Rows are points. Examples show where two turns around zero, p and q, send a point. Where does a point land after both, in the order given? Backwards means that the second turn is done in reverse. Each puzzle has new turns, and all numbers are rounded.

Turn p:
[19, 15] => [13, -20]
[-11, -31] => [-30, 14]
[27, 39] => [36, -31]
[-35, -22] => [-19, 37]
Turn q:
[27, 4] => [13, 24]
[-22, -50] => [27, -47]
[1, -14] => [12, -7]
[-22, 10] => [-21, -12]
[16, 49] => [-30, 42]
Where do these land?
q, then p: [-23, 16] => [-7, 27]
q, then p: [26, -45] => [-10, -51]
q, then p: [-4, 29] => [16, 24]

Turn p:
[-41, -8, -21] => [6, -42, -19]
[46, -11, -7] => [21, 43, -2]
[-4, 1, 34] => [-11, -3, 32]
[-5, -22, 14] => [16, -9, 19]
[38, -14, -31] => [29, 34, -25]
[-34, 53, 11] => [-59, -24, -5]
Turn q:
[-23, -18, 17] => [-24, -22, -10]
[-25, -19, -27] => [13, -19, -35]
[-11, 5, -12] => [4, 5, -16]
[78, 8, 25] => [18, 15, 79]
[-19, 23, -3] => [-11, 21, -19]
Where do these land?
q, then p backwards: [-47, -18, 10] => [-31, 33, -24]
q, then p: [33, 28, 21] => [-39, 1, 28]
p, then q: [18, 29, -36] => [25, 24, -36]
q, then p backwards: [32, 24, -8] => [32, -19, 16]
p, then q: [-15, -19, -13] => [19, -15, 13]
q, then p: [-21, -44, 26] => [42, -35, 11]

Turn p:
[28, 17, 28, 41, -6, -15] => [-26, 3, 23, 46, 19, -5]
[22, 23, 16, -59, -2, -21] => [41, -16, 42, 5, -30, 25]
[14, -12, 53, -60, 24, 25] => [83, -18, 0, 23, -10, -9]
[23, 13, -44, 11, -10, -3] => [-31, 17, 26, -23, -14, -14]
[15, -18, 32, -8, -28, -13] => [7, 4, -6, 41, -26, 12]
[-54, 5, -33, 25, 16, 8] => [-24, -1, -30, -46, 36, 9]
[-26, -43, -22, 35, 18, -4] => [-35, -19, -48, -15, 7, -20]
[-22, 15, -30, 16, -12, 24] => [-15, 32, -8, -31, 18, 2]
Turn q:
[36, -13, 19, -6, -17, 14] => [2, -11, -35, -6, 5, -31]
[-18, 42, -9, 8, -17, -8] => [-6, 7, 25, -40, -4, 16]
[-13, -30, 9, -14, -20, -45] => [-21, -48, -6, 13, 13, 25]
[-14, 27, -8, 42, 19, 1] => [-16, 35, 20, -7, -32, 11]
[21, -30, -21, -21, -19, -13] => [7, -15, -36, 7, 30, 16]
[14, -13, 8, 7, -8, 91] => [67, 18, -27, -4, -34, -46]
[-26, 16, 4, -16, 63, -39] => [-33, 13, 58, 39, 22, 6]
Where do these land?
q, then p: [41, 0, -20, 5, -49, 20] => [7, -2, 26, -52, -38, -11]
p, then q: [-20, 39, 8, 2, 37, -34] => [19, -8, 0, 54, -12, -32]
p, then q: [-21, 35, 14, -36, 71, -1] => [-3, -3, -35, 62, 29, -47]
p, then q: [2, 14, 37, 0, 49, -24] => [-12, -1, -27, 55, -21, -14]
p, then q: [-1, -8, -6, 26, -22, 19] => [-6, 16, 26, -17, 1, 19]
q, then p: [-6, -20, -34, 14, -32, 12] => [8, 34, 11, -19, -19, -30]
p, then q: [8, -32, -1, 17, -37, 34] => [-15, 23, 13, -42, 5, 34]
p, then q backwards: [-4, -19, 3, -11, -64, 7] => [5, -13, -31, 55, 17, 13]
q, then p backwards: [2, -9, -2, -18, 47, -32] => [16, 23, 29, 43, -8, -10]

Turn p:
[-54, -15, -21, 37, -29, 18, 5, -28] => [49, -39, -8, -21, -5, 28, -31, 28]
[-4, -20, 6, -24, 9, -10, -31, 3] => [-25, 13, -4, -10, 13, 31, 10, -7]
[-24, -30, 26, 42, -18, -38, -11, -15] => [15, -12, 12, 32, 38, 40, -27, 27]
[-7, 13, 5, -37, 63, -45, 11, 29] => [-8, 56, -46, 17, 31, -12, 17, -39]
[27, -10, -4, 36, 47, 7, -20, -20] => [-11, -8, -26, 34, -11, 6, 40, 38]
[37, -26, 19, -13, -19, 29, 14, 10] => [-27, 15, 38, -19, -9, -22, 0, 27]
[-22, 58, -21, -8, -32, 33, 13, 32] => [26, -38, 6, -38, -7, -43, -5, -46]
[24, -10, 28, -16, -12, 34, -5, -41] => [-1, 14, 45, -9, -34, 16, 24, 21]
[23, 40, -39, -17, -8, -28, 26, 32] => [-17, -1, -19, 14, -14, -48, -29, -48]
Turn q:
[5, 12, -13, -27, -16, -49, 38, 19] => [8, 37, -14, 7, 11, 12, 40, -44]
[31, -55, 21, 26, -40, 15, -54, -12] => [-46, 34, 1, -9, -38, -22, -56, 40]
[47, 44, -24, -18, 41, -25, 28, 10] => [-1, -11, 41, 37, -1, 32, 44, -46]
[-45, 22, 18, 0, 26, -10, -16, -39] => [55, -11, 27, -18, 17, -22, 0, 20]
[-32, 31, -28, -6, -1, 16, -13, -18] => [48, -21, -6, -4, -2, 21, -18, 1]
[-43, 0, -4, 38, 11, 2, -7, -5] => [23, -11, -9, -14, 10, 6, 9, 48]
[-3, 20, -23, -39, 44, -13, 12, 44] => [7, -33, 3, -12, -16, 14, 53, -46]
[16, 10, 18, -26, -8, 3, 26, 20] => [-21, 0, -3, -1, 21, -2, 5, -40]
[27, -64, 7, 16, -19, 31, -1, -27] => [-38, 8, -20, 34, -18, -38, -38, 30]
[-3, -20, 29, 36, -37, 28, -13, 9] => [-35, 10, -18, -20, 15, 0, -37, 36]
Where do these land?
p, then q: [7, 40, -57, 13, 3, 4, -36, -2] => [13, 26, -52, 34, -24, -19, -15, 24]
p, then q: [39, -37, -23, 35, -43, 12, 30, -59] => [-54, 33, -25, -68, -9, 27, -29, 12]
q, then p: [-38, -6, -25, -27, 46, -30, -2, -23] => [-28, 23, 28, 37, -19, -31, -36, 16]
q, then p: [5, -13, 24, 6, -18, -5, 38, 9] => [26, 3, -41, 11, 2, -1, 6, -11]
q, then p: [1, 24, -2, -30, 36, 15, -13, 20] => [-2, 32, 25, -11, -11, 25, -11, 30]
p, then q: [-10, 12, 21, -8, 26, 17, 35, 20] => [6, 15, 30, 16, 7, 12, 31, -29]
p, then q: [-33, -3, -7, -7, 3, 15, -18, 27] => [13, -21, -4, 16, -21, -23, 9, -24]
p, then q: [29, -17, 40, 7, -47, -25, 28, 30] => [1, 2, 50, -57, 11, -19, 18, 28]
p, then q: [0, 10, 33, -40, -11, 17, -8, 26] => [24, -5, 22, 0, 31, -35, 4, -25]
q, then p backwards: [9, -22, 17, 2, 33, -11, -10, 34] => [32, 2, 0, -11, 3, 39, -21, 12]
p, then q: [-9, 12, -20, 49, -28, -8, -43, -83] => [-74, -5, -46, 14, -8, -3, -56, 40]
